Each row is a point. Examples show where two turns around zero, p and q, send a point. Where does a point land after both, in the order given? Backwards means that the second turn is done in reverse. Each puzzle has new turns, and all numbers are rounded.
In the rows, 128 means zero.

Turn p:
[101 123 174] -> [167  92 136]
[144 145 135] -> [119 128 151]
[153 117  95] -> [109 165 119]
[114 127 108] -> [117 126 107]
Turn q:
[152 134 143] -> [108 131 107]
[120  95 103] -> [123 121 169]
[ 93 150 148] -> [167 115 108]
[155 130  93] -> [108 163 146]
[120 132 153] -> [135 111 109]
Where do these land?
p, then q: [ 83 130 151] -> [ 91 118 161]
p, then q: [149 113 126] -> [133 142 107]
p, then q: [124 152 140] -> [125 101 131]
p, then q backwards: [156 117  94] -> [163 150 108]

Turn p:
[135 107 128] -> [145 115 131]
[104 117 163] -> [136 144 168]
[150 161 136] -> [125 158 101]
[123 127  85] -> [105  95 111]
Turn q:
[154 132 116] -> [154 127 115]
[147 141 150] -> [150 129 151]
[ 99  86 105] -> [ 87 103  99]
[113 153 141] -> [121 153 147]
Where do these land?
p, then q: [115 154 160] -> [131 164 152]
p, then q: [115 118  73] -> [ 87  94 107]
q, then p: [149 135 145] -> [152 140 120]
p, then q: [122 103 112] -> [123  98 128]
q, then p: [138 129 151] -> [149 140 134]

Turn p:
[110  87  95  99] -> [ 99 126 112  75]
[ 86 140 103 121] -> [120 173 126 107]
[155 129 141 137] -> [139 104 136 144]
[147 106 160 157] -> [153  96 103 149]
[167 156 116 140] -> [149 114 171 138]
[115 134 136 117] -> [115 140 123 135]
[116 144 144 124] -> [121 143 126 148]
Turn q:
[121  97 112 138] -> [146 154 136 110]
[132 101  84  99] -> [156 142 179 128]
[144 159 143 134] -> [122 102 106 145]
[ 89 119 120 117] -> [106 159 146 128]
[135 109 153 132] -> [124 120 119  98]
[155 153 147 168] -> [140 107  77 136]
[121 158 136 108] -> [103 112 134 151]
Where do these land?
q, then p backwards: [117 117 141  98] -> [141 133 109 101]
p, then q: [182 142 164 128] -> [145 147  93  78]
p, then q backwards: [112 106 106 130] -> [128 103 147 143]
p, then q: [ 92 120 119 143] -> [136 116 142 163]
p, then q backwards: [137 154 110 142] -> [130 111 100 115]

Turn p:
[ 63 163  94 130 116 189] -> [ 90 128 151  38 111 141]
[125  99 139 146 128 132] -> [126 152 106 137 115 134]
[140 129 101 135  92 130] -> [148 109 108 108 136 152]
[118 123 108 108 135 111] -> [149 118 138 122 113 109]
[133 121 178 132 112 115] -> [115 134 131 172 120 156]
[169 115 144 116 132 119] -> [129 113 108 166 141 118]
[144 135 118 114 152 122] -> [133 119 133 133 142  99]
[133 140 143 142 158 105] -> [133 152 149 150 147 115]
Turn q:
[136 118 166 138 111 142] -> [104 160 135 138 150 128]
[136 161 131 140  97 129] -> [153 132 136 145 163 136]
[164 108 154 136 103 120] -> [ 95 136 116 129 171 125]
[113 145 101 106 113 142] -> [170 134 118 122 121 116]
[121 136  89 149 171 130] -> [140 100 125 120  90 166]
[ 87 107 141 109 160 108] -> [108 119 155 118  85  98]
[108 147  88  88 134  97] -> [167  86 124 120 107  94]
[154 136 153 129 124 151] -> [116 150 113 156 142 136]
[132  96 129 158 140 134] -> [ 99 135 129 106 123 154]
Where do these land?
p, then q: [115 137 152 146 122 100] -> [126 151 135 156 138 151]
p, then q: [154 122 154 114 106  83] -> [101 143 124 116 147 179]
q, then p: [100 142 132 154 124 156] -> [ 92 116 132 135 154 145]
p, then q: [153 111 138 106 121 135] -> [126 122 132  92 129 143]
p, then q: [149 114 116 157 112 137] -> [150 119 100 126 109 144]
p, then q: [120  96  99 113 157 149] -> [147  89 128 112 146  96]
p, then q: [121 108 127 111 109  97] -> [119 140 111 119 164 141]
q, then p: [ 86 157  88 110 134 136] -> [138  92  94 161 151 149]
q, then p backwards: [153 163 145 140 166 158] -> [139 103 180 135 101 109]

Turn p:
[118 151 141 101 154 158 104 132] -> [126 152 152 136 135  85 110 111]
[122  94 124 119 156 121 126 132] -> [150 145 137 126 107 147 106 124]
[121 147 133 144 153  95 121 150] -> [118 130 146  81 138 135 115 132]
[104 141 150 133  97 110 162 115] -> [ 93 134 114 140 160 158 143 138]
[157 132 109 144  98 154 101 104] -> [137  78 121 152 119 100 144 128]
[145 149 111 143 135 147 123 126] -> [123 113 123 121 116  96 128 141]
[147 138 102 113 142 128 113 148] -> [158 131 130 105 125 101 130 131]
[143 110 146 133 102 127 144 144] -> [121 129 115 129 117 148 160 110]
[140  93 135 125 125 121 154  97] -> [133 132 129 158 106 162 140 147]
[100 139 104 143 124 143 119 154] -> [125 121  97 110 139 111 102 113]
[111 115 151 110 122 104 142 107] -> [124 145 142 148 146 164 131 133]
Turn q:
[113 107 136 133 147 121 135 115] -> [122 126 117 133 126 160 133 140]
[104 132 136 108 123 130 104 130] -> [119 115 137 104 112 132 146 114]
[133 135 111 113 143 103 141 140] -> [131 141 118 149 125 133 125  97]
[131 112 112 117 136 146 137 131] -> [137 142 123 140 124 125 151 137]
[129 123 173 225 146 140 134 148] -> [ 87  93  87 125 190 125  95 181]
[143 136 101 140 138 112 106 111] -> [146  99 137 157 123 126 118 121]
[125 185 105 106 114 129 122 111] -> [159 123 169 118 142 117 129  87]
[133 116 152 137 132 127 135 112] -> [115 132 133 128 130 145 115 150]
[122 121 111 106  89 138 141 139] -> [154 154 122 104 110 108 135 124]
[133 108 136 106 104 123 130 134] -> [125 149 126 115  98 122 124 131]
[143 133 136 118 134 138 124 137] -> [113 136 139 134 129 115 134 127]
Where do these land?
q, then p: [104 147 108 136 144 145 119 155] -> [139 145 124 133 109 150 118 165]
p, then q: [156 136 106  91  90 154 140 126] -> [152 145 101 166 151 128  92 119]
p, then q: [130 103 151 126 132  96 156 135] -> [132 148 149 107 156 111 152 137]
p, then q: [168 151 118 102 109 145 107 137] -> [128 157 116 154 125 150  86 119]
q, then p backwards: [112 124 157 151 113 109 132 122] -> [103 129 115 157 141 110 133 135]
q, then p backwards: [111 103 131 146 143 134 115 136] -> [137 131 116 151 106 125 148 120]
p, then q backwards: [134 119 143 157 147 115 149 104] -> [131 100 160 123 137 123 113 104]
p, then q: [105 142 126 104 142 152 111 136] -> [120  97 144 142 127 140 107 108]
p, then q backwards: [132 126 111 139 133 103 123 101] -> [126 120 131 152 127 135 118  96]

Turn p:
[116 153  97 151 144 117 144 131] -> [105 104 152 126 114 127 159 127]
[ 91 120 139 136 162 121 124 108] -> [120 104 141  94 123 139 109 155]
[126 113 127 140 109 160  86 142] -> [123 145  79 133 114 156 129 132]
[164 100 111 124 125 161 108 105] -> [129 134 113 163 146 174 109 115]
[ 89 112 128  98 127 124 107 177] -> [141 129 101 116  69 106 106 128]
[173 109 151 133 117 103 144 107] -> [124 157 148 152 173 115 111 136]
[146 125 126 143 130 175 129 138] -> [109 124  97 131 143 147 131  98]
[109 149 134 109 107  83 172 112] -> [160 112 164 128 139  79 146 148]
[138 171 139 118 131 108 137 132] -> [141 144 156 109 131 111 152 113]
Turn q:
[140 111 142 113 111 124 106 148] -> [138 108 131 142 131  96 111 125]
[147 111 123 116 118 139 136 107] -> [122 119 139 141 120 123 150 104]
[126  91 110 133 116 141 108 106] -> [130 119 129 168 113 142 123 100]
[103 145 107 118 130  89 104 140] -> [123 127  85 141 155 131 116 155]
[151 151 139 162 167 151 144 134] -> [150 158 134  83  94 134 135 130]
[157 122 139 140 138 122 149 102] -> [107 127 131 111  95 124 149 116]
[127 154 177 168 137 143 151 121] -> [109 158 158  78 108 131 107 129]
[ 85 159 112  76 126 116 100 145] -> [135 146 109 159 191 117 127 163]
[112 129  84 101  82 116 113 148] -> [139  97 103 154 185 133 125 115]
[131 108 147 152 156 138 170 130] -> [128 121 160 102  90 148 137 144]
Where do these land?
q, then p backwards: [130  89 156 122 123 112 137 147] -> [ 98 110 107 125 144 106 153 123]
q, then p: [165 121 144 106 131  91 124 158] -> [123 138 147 165 100  96 107 147]
p, then q backwards: [136 103 125  85 127 133 132 145] -> [138 111 130 145 118 142  85 138]
p, then q: [132 118 120 113 125 105 168 147] -> [ 93 113 107 127 107 124 105 138]
q, then p: [104 159 111 156 106 126  80 133] -> [125 132 145 124 102 191 147 120]
q, then p: [135  95 121 120 157 102 128 136] -> [108 130 103 161 121 103 133 132]
q, then p backwards: [136 143 111 160 114 164 123 100] -> [165 149 130 108 148 153 107 143]
p, then q: [111 152 132 132 124 142 129  80] -> [158 119 158 126 107 116 157 138]
p, then q: [103 172 132 159 145 177 130 106] -> [142 119 175 158 129 143 182 141]

Turn p:
[140 125 125 129 154 111 120 161 113] -> [138  92 109 138 129 146 112 123 124]
[170 117 141 138  93 137 121 146 142] -> [153 153 100 114 148 125 105 156 132]
[104 145 115 129 135 144 106 120 161] -> [106 134 140 129 136  90 118 105 113]
[132  98 105 142 118 152 141 135 141] -> [159 133 145  97 147 122 124 121 125]
[123 147 158 109 144 132 119  95 114] -> [ 95 143 117 155 127 135 157 118 139]
[124 140 130 152 129 101 127 112  94] -> [117 130 131 139 103 162 136 138 102]
[ 87 142 110 113 131 156 122 129 124] -> [ 98 113 166 129 148 113 132 119 130]
[165 125 140 111 148  98 118 118 122] -> [143 120  84 153 115 133 147 130 127]
[ 94  95 101 108 118 136 123 149 155] -> [155 113 170 131 140  92 111 119 141]
[152 143 138 119 108 115 170 105 120] -> [124 142 113 106 100 136 158 158 146]
[118 132 147 158 131 125 142 138 121] -> [119 136 131 116 114 156 108 120 130]
Turn q:
[144 142 137 125 115 136 118 119 124] -> [128 126 122 106 125 143 117 119 130]
[118 134 114 106 119 133 133 145  99] -> [134 122 157 130 119 130 109 146 148]
[114 144 119 106 136 129 120 144 145] -> [139 116 124 159 128 138 111 124 136]
[110 137 117 143 119 144 137  64 126] -> [ 86 132 135 111 147 118 142  86 155]
[155 132 113 146 152 136 101 137 131] -> [145 149 129 130 114 125 114 104  96]
[147 101 128 155 114 135 114 136 145] -> [152 120 121 109 125 114 150 116 101]
[119 124 147 129 125 108 225 141 130] -> [ 80 105 116 132 161  92 126 199 125]
[145 114 122 134 131 104 113 120 140] -> [132 134 131 130 134 145 148 120 100]
[118 129 134  88 149 144 117 140 114] -> [128 127 131 150  89 141 113 136 148]
[111 123 149 148 120 112 103 134 126] -> [155 148 114 123 138 135 151 131 139]
Where do these land?
p, then q: [145 138 111 108 154 126 135 110 119] -> [103 115 149 132 135 106 140 145 122]
p, then q backwards: [148 109  98 158 114 100 105 139  97] -> [166 123 123 117 125  97 116 174 144]
q, then p backwards: [110 120 128 100 160 133 142 115 161] -> [119 152 146 103 155 105 103 122 116]
p, then q: [100 147 161 146 105 138 103 128 131] -> [153 156 108 137 142 132 116 109 162]
q, then p: [134 132 156 116 143 125 119 158 112] -> [125 119 120 115 151 118 104 156 117]
p, then q backwards: [119 140 116 116 104 109 143 147 139] -> [129 120 131 115 122 149 150 150 107]
p, then q: [145 131 106 112 117 150 123 145 122] -> [129 137 132 157 108 127 130 147 109]
q, then p backwards: [152 104 146 107 139 133 125  91  95] -> [111 161 138 149 126 119 168 100 117]
q, then p: [ 94 128 110 167 130 125 153 133 143] -> [134 109 110 133  82 139 127 102 113]
p, then q: [133 130 148 150 115 141 131 114 159] -> [124 131 130 136 146 159 102 114 142]

Turn p:
[ 99 129 114 122 157 138  92 136 105 127 122] -> [130 138  89 140 135 151  92 139 139 133 133]
[185 116 101 150 110  82 165 116 100 152 131] -> [100  99 137 125 107 101 159  58 154 106 127]
[ 93 154 153 123 111 127 125 110 140 104 105] -> [135 112 136 129 162 104 115 172 115 131 124]
[115 153 146 130 113 161 131 108 176 114 145] -> [142 146 164 132 129 121 129 171  89 110 119]
[129 124 138 111 115 136 145 149 139  94 128] -> [132 133 127  95 144 130 151 140 108 140 120]
[169 102  85 126 134  70 160 131 116 156 167] -> [111 151 118 116  92  97 163  61 170 109 133]
[112 136 124 128 140 161 177 119 136 121 128] -> [ 94 141 132 125 113 114 127 142  86 143 113]
[115 147 118 108  98 169 121 107 163 100 108] -> [125 119 143 114 134 139 129 190 109 107  94]
[147  92 141 128 136 139 108 124 119 149 119] -> [124 126 146 142 125 165 127 114 152 145 133]
[129 172 149 111 146 143 118 130 152 113 106] -> [161 121 138 115 134 123  93 148 104 138  99]
[128 113 123 170 138 135  94 152 117 125 129] -> [145 124 102 162 138 163 135 111 121 123 141]
[109 131 129 124 114 138 115 166 108 165 139] -> [139 117 108 124  98 143 124 137 131 137 175]
[148  93 113 140 131  70 154 124 136 156 126] -> [121 129 131 145 112  94 167  87 171 139 123]
[114 131 155 121 148 124  89 118  85 115 141] -> [130 138 121 128 168 145  83 120 140 128 158]
Turn q:
[164 127  99 132 143 100 167  84 150 116 122] -> [141 128 157 123 131  91 160 146 125 182 152]
[111  91 159  99 124  97 122 144 159 108 103] -> [111 123 112 120 108 146 103 160  70 144 124]
[116 100 133 134 114 155 102 125 110 102  86] -> [123 134 143 123 144 174 118 102  92 115 148]
[129 155  95 157 145 125 132 144 141 142 112] -> [120  97 130 117 112 116 166 103 142 128 125]
[152 134 123  92 129 131 100 136 113 127 137] -> [157 122  92 130 146 134 119 135 133 119 146]
[ 99 102 133  95 103 162 151  95 145 137 150] -> [148 168 160 127 135 101 107 151 100  95 112]
[108 148 146  95 114 128 129  81 106 171 156] -> [115 166 116 136 159  74 100 139 144  99 134]
[135 149 140 105 101  85 175 146 134 107 150] -> [134 137 103 140 138 109 129 151 123 178  75]
[128 162  98 164 117  98 116 151 113 140 132] -> [101  92 114 130 148 130 162 115 161 131 110]
[123 130 110 154 166 144 123 154 109 115 152] -> [142 110 138 101 114 153 125 114 173 125 121]
[115 116 132 159 117 126 118 150 134 173 149] -> [ 97 126 129 140 110 136 145 147 152  89 112]
[134 125 148 163 151 160 103 140 143  96 120] -> [137 103 153 143  96 165 107 101 131 129 142]
[149 125 147 116 141 152 126 114 106 129  97] -> [138 157 118 131 125 137 122 101 119 131 165]
Where do these land?
q, then p backwards: [ 91 103 123 113  80 133 162 157  99 153  90] -> [144 110  90 131 144 157 154 128 143  62 160]
q, then p: [101 133 161 126 136 122 131 137 128 155 153] -> [154 112 103 132 144 123 138 162 136 115 119]
p, then q: [ 95 102 108 112 128 133 106 110  88 135 108] -> [132  87 149 107 106 128 127 132 120  86 109]
p, then q: [133 118 158 105 141 104 156 132 161 112 145] -> [114 143  86 138 116  88 129 125 135 152 135]
q, then p: [ 92 123  89 140 129 128 144 111 113 139 100] -> [109 146 138 101 146  96 101 140 135 157 128]
q, then p: [168 153 169 136 157 117 139 155 128  95 147] -> [141 105 151 164  79 150 151 139 146  99 127]
q, then p: [140 139 122 141 127 104 119 137 135 111 165] -> [145 130 129 150 111 146 155 127 136 153 118]
q, then p: [170 132 130 125 128 133 118 131 149 104 157] -> [144 120 143 145 110 155 157  96 123 125 129]
p, then q backwards: [120 172 157 102 126 126 135 121 136 119 149] -> [104 114 119  92 144 137 135  91 139 119 136]
p, then q backwards: [133 137 133 115 153 151 144 140 138 127 161] -> [117 105 147 110 137 144 156 124 126 123 105]
p, then q: [122 109  97 119 106 121 136 116  97 183  80] -> [105 119 166 128 117 137 141 170  85  90  98]
p, then q backwards: [141 129  97 156 136 143  70 122 154 119  94] -> [140 129 136 131  86 151 105 180 133 115 168]
p, then q: [157 115 121 174 118 150 103  94 138 112 115] -> [123 143 171 126 105 163 112  89 123 145 139]

Turn p:
[103 140 158 141 154 139 142 122 144 110 148] -> [116  80 136 119 125 106 131 124 111 150 133]
[135 146 108  89 105 101 169  84 114 117 121] -> [144 158  99  98 139 127  99 114 165 174 120]
[102 145 139 153 129 173 100 145 161 103 117] -> [133  82 128 102  99 124 164 127 104  94 130]
[ 93 124 154 131  99 114 108 134 147  85 145] -> [143 115 143  93 129 145 143 107  81 142 153]
[128 153 119 154 130 117 109 147 167 104 155] -> [165  93 112 143 137 130 155 112  97 125 134]
[151 102  98 143 119 127 153 120  85 151 122] -> [100 163 116 144 154 145 131 158 163 130 123]
[126 159 170 157 126 150  88 139 140 129 139] -> [139  80 148 120 128 136 126 136  89  96 105]
[160  98 135 119 153 127 120 124 106 126  95] -> [113 163 159 144 113 119 141 134 144 130  97]
[129 120  99 112 150 129 112 140  88 157 125] -> [109 141 138 164 117 154 114 123 164 111 131]
[131 136 147 127 126 142 131 175 135 128 127] -> [113 121 129 129 138 111 132 104 108  93 127]
[132 111 111 123 137 103 150 113 115 179  92] -> [131 163 141 143 137 108 106 158 176 124 142]
[146 101  99  88 106 116 153  93 133 148 150] -> [129 176  87 137 119 131  95 142 133 163 140]
Turn q:
[129 121 131 124 129 154  78 129 138 115 152] -> [139 145 135 127 145  73 124 127 132 134 144]
[129  95 138 155 130  69 151 142  49 115 149] -> [166 105  96 167  76 132 135 159 112  91  73]
[138 144 133 179 130 153 124  39 128 126 135] -> [163 139 176  83 140 128 186 144 154 153  99]
[117 107 123 123 123 131 128  91 136 130 112] -> [152 133 134 117 155 145 123 122 147 131 118]
[148 129 127 104 119 148 153 144 143 120 120] -> [ 95 136 131 135 146 138 125 103 108 124 125]
[145 105 141 107 147 151 129 159 114 161 124] -> [111 158 100 143 143 131 109 153  95 137 130]
[112 144 109 101 106 119 141 155 145 148 139] -> [111  97 114 137 138 141 123 116 115 118 169]
[137 151 143 113 127 153  95 149  96 122 114] -> [ 93 152 134 146 131  99 124 159 142 112 134]
[111 116 152 160 121 150 132  99 149 130 122] -> [153 131 172 119 138 136 124 132 129 159 119]
[102 149 101 105 146 141 131 159 141 120 132] -> [ 90  98 106 123 136 112 109 118 135 141 145]
[137 153 145 110 140 110 143 119 149 128 120] -> [113 139 124 137 115 152 145 105 143 143 140]
[130 121  93 155 118  57 132 153 148 121 116] -> [150 103 112 102  73 148 104  98 124  92 141]
Where do these land?
p, then q: [ 97 103 123 111 117 113 143 116 104 103 132] -> [127 118 122 140 158 133 152 141 126 158 160]
p, then q backwards: [132 107 122 109 111 112 115 147  82 146 115] -> [149 128 149 108 110 132 124 122 139 128  76]
p, then q backwards: [134 124 123 118 159 142 116  97 171 156 113] -> [111 127 148 161 142 103  96 149  99 119 144]
p, then q: [114 178 116 189 184 130 164 127 166 145 134] -> [184 135  89 108  93 144  87  89  79 128 104]
q, then p backwards: [123 136 135  93 100 138 138 146 115 138 144] -> [129 117 123 154 139 126 132 162 127 145 156]
p, then q: [132  91 163 127  92 128 135 146 111 133 127] -> [101 112 117 161 120 111 135 153 162 144 127]
q, then p backwards: [107 177 144 181 178 129 101 135 162 142 163] -> [ 79  93 133 114 160 129 151  68 167  95 119]
q, then p: [137 108 115 124  87 149 126 111  90 118 130] -> [119 125 157 130 132 104 167 100 136 143 107]
p, then q: [126 114 130 116 128 152 130 153 107  99 112] -> [124 102 144 143 149 148 134 120 155 140 119]
q, then p: [125 108 111 124  89 121 113 158 139 126 128] -> [128 126 145 136 122 163 144 118 109 157 110]
p, then q: [168 132 119 121 160 111 134 104 146 115 140] -> [135 140 133  93 106 166 127 148 116 111 138]
p, then q backwards: [142 158 136 123 131 110 122  97 143 115  99] -> [116 102 126 161 142 123 115  96 128 109 134]
